Each row of a before or after table is a point. One or more steps were done to the points. Then noise was added and the rows were shuffled. The steps act on columns, c1 being the first. What was done? A step turns or swaps two columns, mirrors them in a line or flattens them onto one, adds a multiple of one to another, or multiplies or shifts one. Angles are multiples of 10 degrees, from the lower column toward the higher: turns from -170 to 170, lines from 10 to 170 but not 90. Use the fewest steps. Two steps may share a column if one is a turn and the other turns, adds or multiplies; they go together, in the order done. Otherwise the lowest column goes first.

Before, 14 rows:
[[  8 -48]
 [  3  40]
 [-36 -55]
 [ 16   4]
 [  8 -62]
 [-81 -32]
 [ 12  13]
 [-15  29]
 [ -4 -37]
 [ -5  57]
 [-57   5]
 [-60   0]
 [ 29  21]
 [100  30]]
After:
[[ -31  -16]
 [-101  -11]
 [ -12  -11]
 [ -16   -2]
 [   2   67]
 [  85   20]
 [ -12  -43]
 [  61   -9]
 [   8  -34]
 [  -4  -62]
 [  56  -15]
 [  13   35]
 [  -1   48]
 [  45   52]]
Steps: turn c1 and c2 by 170 degrees

Before:
[[ -38   36  -12  -34  -24  -47]
 [   9   20 -100   39   18   28]
 [  16  -56   15   23    6  -41]
 [ -28  -79   -3  -23  -11  -81]
 [ 109  -25   43   12  -39    6]
 [  52  -15   54   79    2  -38]
 [ -18  -32   13  -29   19   50]
 [ -43   17   11   39  -61  -29]
 [  -2  -47  -70  -10   65   -5]]
After (9 x 6):
[[-44  18 -21  34 -60 -29]
 [ -1 -46 -35 -61  65  -1]
 [-18 -32  29  -8  20  51]
 [ 51 -17 -24  93   1 -39]
 [-39  36  19 -30 -23 -47]
 [  8  20 -94 -50  18  27]
 [ 16 -58  -8  26   7 -42]
 [108 -26  18  42 -40   6]
 [-28 -80  18 -17 -11 -81]]
Steps: turn c3 and c4 by 50 degrees

Before (14 x 11):
[[-72 -12 -59   0 -90  18 -55 -17  27 -26   7]
 [-12  52  -7  24  48  68   8  -3 -30  49   6]
 [-56 -21  51   4 -39  53  52  12 -24  26  -4]
 [-23   8  57 -36 -26 -32  10  90  52  53   4]
 [-50  42 -63   5 -15  50  73  -4  -1 -43  -6]
 [ 43  -4 -12  12  58  71   4  -5  46  45  -7]
 [  3 -40  11  33  68   9 -42  83 -10 -47 108]
 [ 22  20 -24 -27 -13   8  -2 -18 -52 -76   0]
 [  0 106  29   8 -83  34 -10  48  -6 -52  16]
 [ 14 -57  -1 -13  61  57  17  -8 -28 -34 -75]
 [  2 -25  26  94  31  26 -16 -34  11  23  36]
 [-15 -32 -59  15  13  36  58  33  -2   2  47]
 [ 24 -11 -38 -50 -47  56 -35  49   2  30 -37]
 [-13  17 -31 -80  14 108 -67 -30 -19  -7  91]]
After:
[[-55 -21  48   4 -42  76  -7  12 -26  22  -3]
 [  2 -22  25  93  31  10  26 -32   9  24  37]
 [-15  16 -31 -81  16  40 120 -26 -23  -9  90]
 [-11 -33 -55  15  16  65 -22  35  -4   2  45]
 [ 18 -57   3 -10  61  55  22  -9 -28 -33 -74]
 [-51  42 -63   5 -17  87 -26  -7  -1 -42  -7]
 [-13  51  -7  24  49  60  37  -5 -28  46   6]
 [  1 103  31   7 -83  20  30  46 -11 -51  13]
 [ 25 -13 -38 -48 -46  20  63  50   4  27 -36]
 [-20   7  54 -33 -27 -17 -27  89  52  51   3]
 [  6 -44  11  32  70 -21  40  84 -10 -46 108]
 [ 21  19 -20 -26 -15   4   6 -16 -52 -76  -1]
 [ 42  -3  -8   8  59  56  45  -3  47  45  -4]
 [-71 -11 -58   1 -86 -22  50 -19  26 -28   6]]
Steps: mirror c6 and c7 in the line at 20 degrees

Before:
[[-10  20   4  46  50  52 -29  16  38  33  12  50 -13 -30  -6  38 -40 -20]
 [-17  39  14 -35 -28 -16 -24  -6 -35  -8 -19 -12 -66  16 -16 -54 -22 -36]
 [-16  35   3 -20   9  34 -37  20  44  24  18  -1  42 -41  -9  14 -38  -9]
 [-41  32  37 -67  22  23 -18 -22   0   0   4   2 -47 -10  19 -71   7 -32]
 [ 35 -27 -19  55 -12  48 -32 -49  51  -5 -29  21  34  33 -18  37  23   9]
 [ 11   3  -3   5  -9   7  11 -23  30 -29  -3 -16  11  31 -19  24  43   6]
 [ 14  34  28 -10  40  56 -62  14   9  38  29 -18 -31 -15  23   2 -16 -33]
 [-26   1  25   6  -2  11  -4 -14 -20  -4  -5 -24 -13  -8  23 -40  11 -60]]
After (8 x 18):
[[  10    4   -2    7   16    8   11  -27   30  -26   -3  -16    7   32
     0   23   43   13]
 [  15   34   24   -9  -36   57  -63   16    8   33   30  -16  -27  -16
    28    1  -13  -66]
 [ -11   18    5   46  -10   52  -28   13   37   31   11   51  -14  -31
    47   35  -37  -39]
 [  37  -28  -21   54   23   46  -32  -49   54   -4  -29   24   39   32
    -7   37   23   17]
 [ -17   39   16  -37   24  -18  -23   -7  -34   -9  -17  -12  -65   18
   -21  -53  -21  -71]
 [ -26   -4   26    4  -21   12   -5  -15  -19   -7   -7  -30  -16   -8
    -8  -39   10 -120]
 [ -40   35   37  -68  -26   23  -18  -22    0    0    1    1  -50  -11
    13  -69    5  -62]
 [ -18   35    4  -21    3   34  -40   20   44   25   19   -3   41  -43
     9   12  -45  -18]]
Steps: turn c5 and c15 by 110 degrees; multiply c18 by 2
